Every row gives one point. The points of each table are mixes of a few directions, plus a little noise. How many directions does each table use, and how many do they share? Where both have some left over, give the other angles between the two spaces (their principal angles), to ten degrees, smallest first.

First, 4 rows:
[[ 21 -40]
 [-21  40]
 [ 31 -59]
 [-31  60]]
Second (4 x 2):
[[ -6  -2]
 [ 22   6]
 [-84 -26]
 [ 66  20]]
Directions: first 1, second 1, shared 0; angles 80

First:
[[-44  -8 -38  34]
 [-41  -8 -37  32]
 [-62 -11 -54  46]
 [ 48   9  40 -37]
 [ 70  13  58 -52]
 [ 33   7  27 -21]]
Second (7 x 4):
[[-67 -51  95  11]
 [ 44  22 -61  -7]
 [-11 -33  24   0]
 [ 49  31 -69  -7]
 [-13  86   6   9]
 [ -3 -53  13  -3]
 [  4  -4  -4   1]]
Directions: first 1, second 2, shared 0; angles 90

First (8 x 8):
[[ -1  76  -3  -2  18 -18  47  48]
 [  4  -4   3  -3 -12  -3  -1 -19]
 [-51  18 -10  29 -33   4  72  -6]
 [ -3  16 -42  33  -4  -1  69  58]
 [ 55  -6  16 -36  19 -17 -64 -17]
 [  9 -20 -21  15 -42  -9  35 -22]
 [  1 -50  33 -20  22  20 -91 -33]
 [-13 -27  28 -12  28  20 -64  -9]]
Second:
[[ 19 -16 -61   3  45   9  21 -35]
 [  7  14  43  -8 -21  -2  -6   7]
 [ 42  35  89 -54 -39  15  16 -29]
 [-31 -12 -60 -34  -3  20  18 -19]
 [-13 -14 -15  65  26 -30 -28  41]
 [-32 -16 -29  34   8 -14 -20  32]
 [-19 -13 -19  39  13 -18 -19  29]
 [ 45  40  95 -69 -47  23  22 -38]
 [-17 -16 -40  19  17  -5  -6   9]]
Directions: first 4, second 3, shared 0; angles 40, 60, 70

First:
[[  7  -2  -8 -17   2  11   3 -21 -11  19 -18]
 [  2   7  -1   9   2  -1   0   4   9  -8  -7]
 [  6  14   1  13   0   4   0   4  13 -12 -12]
 [ 15  22 -11   6   5  17   3 -14  11  -1 -41]
 [  4   4  -5  -5   2   8   2 -10  -2   7 -15]
 [-27 -29  23  12 -10 -35 -10  44  -3 -22  77]
 [ -9 -15   5 -12  -3  -8  -2   3 -14   8  22]
 [  4  11  -2  12   1   2   0   4  12  -8 -11]
 [  6   5  -7 -10   3  12   4 -17  -5  13 -23]
 [-32 -44  24  -3 -11 -41  -9  42 -19 -10  95]
 [ 22  27 -18  -5   8  30   7 -34   7  13 -66]]
Second, 9 rows:
[[ 29  39 -12  52  -9  -2  -1  36  51 -42  -2]
 [  1   6   1  16  -1  -5  -2  14  13 -15   6]
 [-14 -28   1 -51   7  10   4 -42 -46  47 -12]
 [-10 -19   1 -33   4   6   3 -27 -30  30  -6]
 [-10 -17   3 -25   4   3   2 -20 -24  22  -2]
 [ 16  19  -7  24  -5   1   0  16  24 -19  -2]
 [-12  -2  10  16  -1 -12  -4  21  10 -20  18]
 [-19 -22   9 -25   5  -2  -1 -14 -26  19   5]
 [ 20  24  -9  27  -5   2   1  17  28 -22  -4]]
Directions: first 2, second 2, shared 1; angles 30

First, 9 rows:
[[ -8  21 -27  27 -35  27 -40 -23  10   3 -44   1  -4  33]
 [-47   5  37  49  25  59  39   2   7   5  10  36   3 -45]
 [ 30 -19   5 -49  18 -52  15  20 -12  -2  33 -20   1  -6]
 [ 61 -23 -21 -84   0 -95 -14  16 -16  -6  24 -46  -4  27]
 [-12  11  -9  21 -14  23 -15 -11   6   2 -20   8  -1  10]
 [-23 -12  44   9  43  17  52  21  -1   0  41  21   3 -52]
 [-28   9  11  38   1  44   6  -7   7   2 -11  22   0 -13]
 [  9   8 -18  -2 -18  -4 -21  -8   0  -1 -18  -8  -2  22]
 [ 15   1 -19 -11 -17 -13 -21  -8  -2  -1 -14 -13  -2  24]]
Second (8 x 14):
[[-10  -8 -17  33  29 -19 -36  25  -5  44  38  -8 -10   9]
 [ 66 -16  19  40 -29   2  15 -23 -17  18  15  12  22   2]
 [-42   7  12 -50   4 -13  18  19  -2  13   7   0 -35  26]
 [-11   5   8 -26  25 -16 -14 -11  15  28   0  -4  -7 -12]
 [ 46 -44   9   1 -30  -1  19 -24 -39  -6 -21  32 -44 -31]
 [-34  16  15  -5  22  23 -54  23  41 -13  29 -50  39  11]
 [ 32   8  21  -1 -38  24  33 -22   3 -39 -19   3  33   2]
 [-45  33 -66   9  16  -1  20  12   4 -46 -50  14   2  -8]]
Directions: first 2, second 6, shared 0; angles 60, 90

First (10 x 20):
[[ -7  10   1 -12   0  -8   3  17  18  -9   8  14  -6  -4 -17   8  15  16
   -3  -6]
 [-16   7  15  -8  11 -17  25   5  -6 -14   3  -1  -1   3   7 -31   8  -9
   -7   4]
 [ 10  -7 -13   7 -13  12 -27  -3   5  13 -10   1   3 -12  -8  30 -17   9
   13  -7]
 [ 25  25 -14   2 -14  34   4  -7 -11   9  12  22  10  -6   7   0 -27  -1
   29 -18]
 [-32 -35  -1 -51  28   0 -25 -38  33  11  19  -1 -34  14 -22  95  17  41
  -19 -20]
 [-29   2  24 -22  27 -21  36 -11 -10 -16  10  -5  -8  11  14 -31  10 -11
  -13   1]
 [ -9  -3   4  14 -13 -23 -10  26   2  -6 -26  -7  10 -25  -7 -18  -5  -4
    4   8]
 [  2  -9   0   9  -2  -9  -8   9   7  -2  -5  -8  -1   5  -7   3  14   1
  -13  11]
 [ -3  -1   3  17 -13 -13  -5  14 -10  -1 -25  -9  13 -24   3 -24 -17 -12
   11   6]
 [ 61  10 -17  46 -11  42   7 -14 -27  15  12  -7  13  40  29 -32   2 -31
   -3  21]]
Second (8 x 20):
[[  4 -10   5 -13  20   9   6 -27  19  -3  32   1 -25  47  -7  24  35   5
  -37   5]
 [ 24  12 -19  27 -23  10 -10  33 -12  10 -16   1  22 -23   5 -11 -12  -3
   27   5]
 [ 12   5  -9   6  -4   8  -1   7   1   4   6   4   2   4   0   4   6   3
    3   1]
 [-32  -6  24 -10   6 -27   6 -11  -1 -16 -16  -7  -5 -15  -2 -24 -17 -12
   -8  -4]
 [  0  22   3   2 -27 -18 -19  36  57 -29   4  30 -14 -13 -58   4  19  22
  -21  -9]
 [ -1 -27  -9  22 -15  -1 -39  -4 -17  21 -42 -28  16 -33   8  17 -35  -5
   21   5]
 [ -7  -6   9 -10  25   5  28 -27 -32   4   9 -13   1  21  34 -20  -1 -18
   -1   5]
 [ -2  14  -4 -24  18  16  27  -6 -15   4  25  13   1   8  18   4   4   5
   15 -12]]
Directions: first 5, second 5, shared 4; angles 40

First:
[[-10  38   4  -7  25  29  -4 -35  14 -26 -21  -1   6 -39  26  -8  18   4
   42 -32 -15  30 -44 -27  22 -18   5 -14 -22  -8  15  25]
 [-10  27  -6  36   4  21 -14  50 -19  -6 -21   2 -30 -17 -44  38  14 -17
   -7 -48   8 -52  39  21   2  36  28 -29  12  19 -35 -12]
 [ -7  59 -18   6  70  30  -4   0 -12   6 -10   8 -12 -38 -26  14   8  -3
   46 -51 -16  -8  -1   1  19  47  33 -38 -24 -19  13   3]
 [ -5  15   1   2   3  22 -10 -21   0 -17  -9   2  -2 -27  18  -4  12   2
   28 -27 -16  14 -20 -24   6 -15   3   0 -22   6   7  15]
 [ -1 -24  15   7 -51   4 -10  -4   5 -23  -8  -4  -1   1  24  -5   9  -1
  -14   3   1   4  -7 -16  -8 -42 -16  21   3  27 -15   9]
 [ -3   8   6 -11   3   6   2 -24  14 -13  -7  -4  10  -9  22 -11   5   5
   13   2  -3  24 -28 -14   9 -20  -7   0  -5  -6   9  13]
 [-13  19  17  -8  -5  -7  15  -2  37 -26 -29 -15  12   6  14   3  10  -5
  -19  17  27  13 -29  15  21 -23  -9 -19  40 -14 -12  12]
 [ -2 -49  22  28 -95 -23  -4  52   6 -21 -14 -12 -12  40  -7  20   3 -15
  -80  29  40 -41  37  26 -19 -35 -19  19  58  44 -58 -13]
 [  7   7 -15 -13  46 -12  11   0  -6  31  19   4   6   9 -20  -3 -16   4
   10  12  -4   0   8  15   2  38   9  -9  -8 -28  22 -12]
 [ 25 -66  -6 -22 -25 -26   0 -26 -20  35  54  11  13  27  21 -33 -28  17
   -2  44 -23  23   9 -23 -33 -16 -25  55 -35   4  31  -9]
 [ 22 -35 -19 -20  26 -44  18  12 -16  60  50   7  10  45 -28 -10 -37   8
  -18  54   1  -7  35  27 -20  46  -3  16   0 -27  24 -30]]
Second:
[[ 14  65  -6 -45  59 -32  35 -42  19  25  26  15  31 -22  -1 -10  -6  37
   45  22 -14  33 -30 -19  14  10  26 -35  -7 -40  19  19]
 [-29  38 -23 -41  10  13 -18 -17 -18  -6   1 -14  10 -27   4 -25  -6  -9
   34 -29 -18  42 -27   4  33  28   6 -14  -5 -17  20  33]
 [ 45   5  22   8  29 -43  49 -16  34  28  22  28  13  15  -5  18   1  39
   -6  54  10 -20   6 -20 -29 -27  13 -10   4 -10  -9 -23]
 [ 38  10  15 -19   8 -56  48 -23  29  30  36  23  26  14   2   3  -7  44
   -3  64   5   1  -1 -20 -22 -28  10  -8   9 -11  -8  -7]
 [ -5  -4  -8 -51 -52 -39   1 -13 -10   9  31  -6  25   8  14 -29 -17  13
   -9  32  -7  35  -9  -4   3 -13  -9  13  18   2  -5  26]
 [ -2  17   2  39  59  43  -5   8   4  -9 -31   3 -23 -16 -12  23  16 -15
   20 -42   1 -24   1   5   7  22  12 -18 -21  -8  10 -17]
 [ -7  24  -2  40  68  53 -10   8   2 -13 -37   1 -26 -23 -13  23  18 -20
   26 -54  -2 -22  -2   7  12  29  13 -21 -25 -12  14 -16]
 [-16 -35  -2   4 -51   9 -25  19 -17 -15  -5 -13  -8  12   5  -8  -3 -19
  -24  -7   4  -1  11  11  -2  -6 -18  24   9  22  -9   3]
 [-22 -45  -1  41 -36  44 -40  37 -22 -28 -33 -18 -33   9  -1   9   7 -41
  -26 -39   6 -25  21  21  -1   4 -20  24  -1  30  -9 -12]
 [-15 -16  -8 -33 -60 -19 -14  -1 -16  -4  17 -13  12  10  11 -24 -13  -2
  -14  14  -4  26  -2   2   4  -8 -14  19  16  11  -6  21]
 [  0 -57  13  55 -34  27 -20  38  -6 -18 -26  -5 -32  22  -4  21  10 -29
  -40 -15  16 -44  31  15 -20 -13 -18  27   3  33 -19 -30]]
Directions: first 4, second 3, shared 1; angles 40, 70

First, 10 rows:
[[  9  -7 -53 -37 -24   4  27  -1 -15  54   4 -16  29 -11 -33 -42   1 -36
   23 -14 -16  11  20 -13  -4 -26  34   4 -12 -24  -3  -2]
 [  8   6  32 -20  32  -7 -20 -31   4 -28  10  53 -48   9  74  -7  -5  10
    7 -11   4 -11 -38  -5 -10  43 -43   3 -11 -20  -9  32]
 [-19  38  76  30  -2 -27 -45  14  29 -57 -41  12 -37  24  34  43 -23  38
  -11  19  47  18 -61  27  23  69  -9  13  29  38   8  48]
 [-22 -34 -63 -57   2 -29  45 -37 -47  18  22  -9  22 -16 -32 -73   4 -48
   54 -36 -73   7  17 -12  -3  -6  -5  25 -39 -61   2   6]
 [ 19   1 -26   4 -19  25   9  20   7  44   1 -20  27  -7 -29   4   8  -9
  -13   9  14   0  31  -6  -5 -43  34 -14   7  14  -3 -28]
 [ 22  -4  10 -35  32   4  -9 -36   1  -4  23  58 -41   0  75 -20   1  -3
   11 -18  -4 -18 -21 -17 -21  22 -43  -2 -20 -31 -14  17]
 [ 28  -2 -15  30 -13  47   4  32  16  39   7 -20  25  -8 -25  30  14   8
  -37  22  27 -14  43  -9 -11 -61  29 -29  16  32  -4 -50]
 [ -7 -13   7  56   3  19   1  24   4 -15   7 -30  18  -2 -33  41  15  27
  -37  20  -4 -16  34   6   4 -38   0 -17  14  32   6 -44]
 [-11 -22   2  22  24   2   3  -8 -11 -27  21  -2  -2  -3  -2   9  12  11
  -11   1 -29 -20  20   1  -2 -14 -28  -5  -9  -4   3 -23]
 [-26  35  30   6 -35 -39 -16  23  11 -18 -50 -24   2  16 -24  14 -25   6
   16  10  32  39 -42  27  32  52  31  25  25  25  11  49]]
Second:
[[  8   5  11 -24 -13  10  -1 -10   1  12  -3  -2  -2  17  -2  -3  18   3
  -12   7 -17 -21   7  18   8   6   5   0  22  12   5   9]
 [ 17   7  21   5  20  12  -1   9 -26  -6  16   9   1   8  -1 -17 -28  11
   19   1   0   5  -7  11  -9 -11  10  -3   7  -4 -17   4]
 [ 36  45 -26 -57 -27  -8 -64  36  38  -4 -26  16 -73  36 -50 -39  84  -7
  -51  -4 -40  -3  40  26  26 -10  -7  46  48  52  -9  -5]
 [-81 -70 -24  86  10 -29  74 -45   6   1   3 -33  85 -79  64  79 -66 -19
   36  -7  69  20 -39 -70 -24  23 -20 -46 -95 -65  36 -12]
 [-12  -8  -3 -28 -33   0   9 -27  22  22 -17 -15   8   9   7  17  39  -5
  -29  10 -17 -31  12   9  17  22  -3  -2  14  11  25   9]
 [ 36  16  47   0  33  29  -1  13 -52  -7  30  19   1  25  -5 -35 -49  23
   33   5  -8   1 -13  30 -14 -19  24  -7  23  -4 -31  12]
 [ 29  27   3 -27  -1   6 -30  23   0  -6  -1  14 -36  25 -26 -32  23   5
  -12   0 -22   1  15  21   8 -11   5  20  31  24 -16   2]
 [ -5   5 -21 -36 -39  -9 -13 -11  39  14 -25 -10 -17  13  -8  10  63 -11
  -42   5 -22 -22  22   7  24  16 -10  13  18  24  21   1]
 [  8  13 -14   3   7  -8 -20  22   5 -13  -2   7 -22  -2 -15 -14   6  -3
   -1  -8   2  19   4  -6  -1 -10  -5  12  -2   6 -11  -9]
 [-28 -31   1  76  45  -9  37   1 -33 -21  24  -2  46 -48  33  21 -89   1
   57 -15  54  41 -39 -41 -34 -11  -3 -28 -63 -50  -9 -12]
 [ -9  -9   2   2  -5   2  12 -14   1   7  -1  -7  13  -3  10  11  -2  -1
    1   4   2  -7  -3  -2   2   8   0  -8  -4  -5   9   2]]
Directions: first 4, second 3, shared 0; angles 80, 80, 90

First (8 x 32):
[[-42   6 -14 -25 -24 -11   1  13 -41  49   9 -57 -95   3 -42 -15  -4  16
  -33  -2  70 -28  -1 -27  15 -38 -28 -74 -43   6   5  12]
 [-18  -5  55  60 -14  49 -20  -2  18   5  -5  34  13   4  22  17  -3   3
   15  -4 -44 -17   3  -6  41  17  42  61  38 -14 -12  13]
 [ -9 -29  -7  20  23  17  -5  24  20 -21 -17   5  44 -48  60 -50  -5  20
  -33 -13  -7  34   1  48 -12 -13 -17   5  10  33  43   5]
 [ 30   5 -36 -14  13 -49  -9 -50 -10 -33 -16  19  42  29 -22   7  -1   6
   17   9   0  24  26  -8 -45  -2 -20   1 -36   6   7 -34]
 [ -3  16 -26  -6 -12  23   8  11 -16  -3 -22  14 -27 -12 -93  19  22  12
   21  17   7  -1  34 -12  -5 -51  -1  16  -2   3 -16  -3]
 [ 20   5  12 -28  18 -14  25  16  30   7  13   3 -13  -5  59   6 -45 -23
   -9 -23 -36 -21 -49   0   2  50  -9 -20  -6  11   5  16]
 [  1  -2  50  41 -30   2 -35 -41 -17   4  33 -10  42  60  -3  31  56 -24
   39  28  14   2  13 -11  29  34  64  50  53 -70 -48 -15]
 [ 22   2 -33 -49  25 -17  34  30  16  -7   3 -10 -10 -32  20 -14 -19  -9
  -17 -11  -3   7 -27  19 -27   5 -31 -38 -15  26  15   7]]
Second (11 x 32):
[[-40   2  -1  30   0  31 -62 -23   3  -4 -44   9  31   0  31   1   8  14
  -43 -13  47  27  10  38  45   4  25  18  15 -10   8 -18]
 [-18  -3  12  -1   5  32   7  15  -4  25   2  24  -9 -35 -11  16 -15 -32
   20  21 -28  41  -1 -49  -6 -33 -51 -15   0 -46  44  -9]
 [ 60 -28  52 -45  -3   9  41  25 -15   6  25 -15  -4   6 -29  23  -2 -22
   32  35 -37 -21 -14 -28 -34 -16 -29 -27  -6   6   1  21]
 [  9  20 -27  -9 -14 -44   4  -8  -6 -39   9 -16 -18  11  18 -34   6  25
  -20 -29  23 -36   8  27   0  40  43   7 -14  37 -50  -2]
 [ 17  21 -56   6   8 -72  50  -1  19  -6  45 -17 -30  22 -22 -25  -1  26
   30 -19 -20 -48  -8   6 -37  25  22  13 -11  38 -32  16]
 [ 41 -34  39  -4  17  15  29   9  15  38  15  -9  21  26 -41  40   2 -11
   44  35 -37 -11 -22  -9 -26 -32 -28  -4  17   4  29  30]
 [-29  23 -40  26  -6 -26 -38 -25   5 -29 -19  -6   4  11  31 -31   8  34
  -42 -38  48 -11  12  49  29  38  55  24   0  26 -32 -14]
 [-33   3  15  12 -16  36 -78 -22 -13 -28 -56   3  34  -3  48  -9  13  16
  -68 -21  65  22  18  49  57  19  39  12   7   0 -14 -24]
 [ 48 -39  53 -11  11  24  23  11   7  34   9 -12  27  26 -36  44   3 -13
   37  37 -31 -10 -21  -6 -21 -32 -27  -9  18   6  25  28]
 [-49   2  12  13   0  54 -36   3 -11  14 -31  32   7 -43  17  13 -11 -27
  -17  10   6  64   9 -30  29 -29 -36  -9   5 -58  45 -27]
 [ -4  34 -58 -14  -2 -59  57  17  -3 -13  46   6 -62 -23  -9 -36 -16  -5
   30 -17 -34 -16   2 -42 -37  17 -14 -10 -30  -1 -19  -3]]
Directions: first 6, second 4, shared 0; angles 40, 70, 70, 80

First (10 x 32):
[[  4  12 -12  34  -1 -10  38 -43 -24  24   4   5  40 -39 -23  13 -12 -35
  -10  45  21 -10 -15  -1   4   1  26 -27 -31   7  43 -16]
 [  0   0   0  -7  -5  -2  -6   5   1  -1   5   3   1   6   2  -3   2   4
    2  -5   1  -1   2  -2  -6   4  -7   0   5  -1  -3   3]
 [  4  -8  14  20  33  24  13   3  13 -16 -37 -24 -39 -15   0  12  -4  -2
   -3   1 -23  18  -6  13  39 -30  36  22 -11  -1 -13  -7]
 [ -8  -9   5 -65 -29  -9 -64  57  19 -17  30  17 -17  68  32 -29  21  50
   16 -63  -8  -3  26 -10 -42  26 -69  15  52  -9 -47  28]
 [  6  -2   8  37  32  19  32 -19   1  -4 -36 -22 -19 -35 -12  19 -10 -19
   -8  24 -12  13 -13  13  42 -29  50   9 -26   2   9 -16]
 [  0 -10  14  -5  19  18 -12  23  19 -21 -23 -16 -42  10  11   1   4  15
    3 -22 -22  15   4   8  20 -17   8  26   9  -5 -28   3]
 [ -5  16 -26 -24 -53 -41 -11 -14 -27  32  61  40  72  15  -6 -17   4  -5
    2   9  40 -31   5 -20 -62  48 -53 -42  10   5  30   9]
 [ -4   8 -14 -20 -32 -24 -13  -2 -13  16  38  25  38  16   0 -13   4   3
    4  -2  22 -18   6 -13 -40  30 -37 -23  12   2  12   8]
 [  1  13 -16  19 -15 -18  25 -35 -24  25  19  13  48 -24 -19   5  -8 -27
   -6  35  26 -15 -10  -6 -12  13   5 -30 -20   6  39  -9]
 [  4 -19  29  12  51  42  -1  28  33 -38 -61 -40 -82  -3  13  13   0  16
    0 -23 -45  33   0  20  58 -46  43  49   0  -7 -42  -3]]
Second:
[[ -6  15 -24 -27 -53 -38 -17  -9 -24  28  60  38  67  21  -5 -19   6  -2
    3   1  38 -28   8 -22 -63  48 -56 -38  15   5  24  10]
 [  1   2   0  17  10   5  17 -13  -2   2 -10  -8   0 -17  -9   9  -6 -12
   -3  15   0   2  -7   5  13  -9  20  -1 -14   2   9  -7]
 [ -7   6 -15 -43 -46 -29 -34  17  -7  13  49  33  36  39  11 -23  12  18
    8 -23  22 -18  13 -19 -56  40 -63 -18  28  -1  -1  17]
 [  2 -23  29 -10  39  38 -22  46  37 -43 -48 -32 -84  19  23   3   5  30
    7 -41 -46  31   8  16  42 -38  17  53  17  -8 -55   7]
 [  0  -4   6   0   7   6  -3   8   6  -7  -9  -5 -14   3   3   0   1   7
    0  -7  -7   5   0   2   5  -5   3   9   2  -3  -8   0]
 [  0   1  -4   2  -5  -6   3  -7  -5   6   6   5  14  -4  -3   0   0  -4
    0   9   7  -6  -1   0  -5   4  -2  -8  -4   1   9  -1]
 [ -1  14 -20  -9 -35 -30   1 -18 -22  26  43  28  58   3  -9 -10   0  -9
   -1  15  32 -22  -2 -14 -41  33 -32 -34   2   5  30   3]
 [  6   1   5  37  29  17  32 -21  -2  -4 -30 -20 -14 -35 -12  19 -10 -21
   -8  26  -9  10 -11  13  38 -27  47   6 -27   3  12 -16]
 [  0   8 -14   3 -15 -14   6 -16 -14  18  20  13  31  -7  -8  -2  -3 -12
   -2  15  16 -13  -3  -7 -17  16  -8 -21  -6   4  21  -1]
 [  7 -21  33  34  70  53  16  18  33 -42 -81 -51 -95 -23   8  23  -6   7
   -4 -11 -53  41  -6  28  82 -64  70  56 -16  -4 -41 -11]]
Directions: first 2, second 2, shared 2
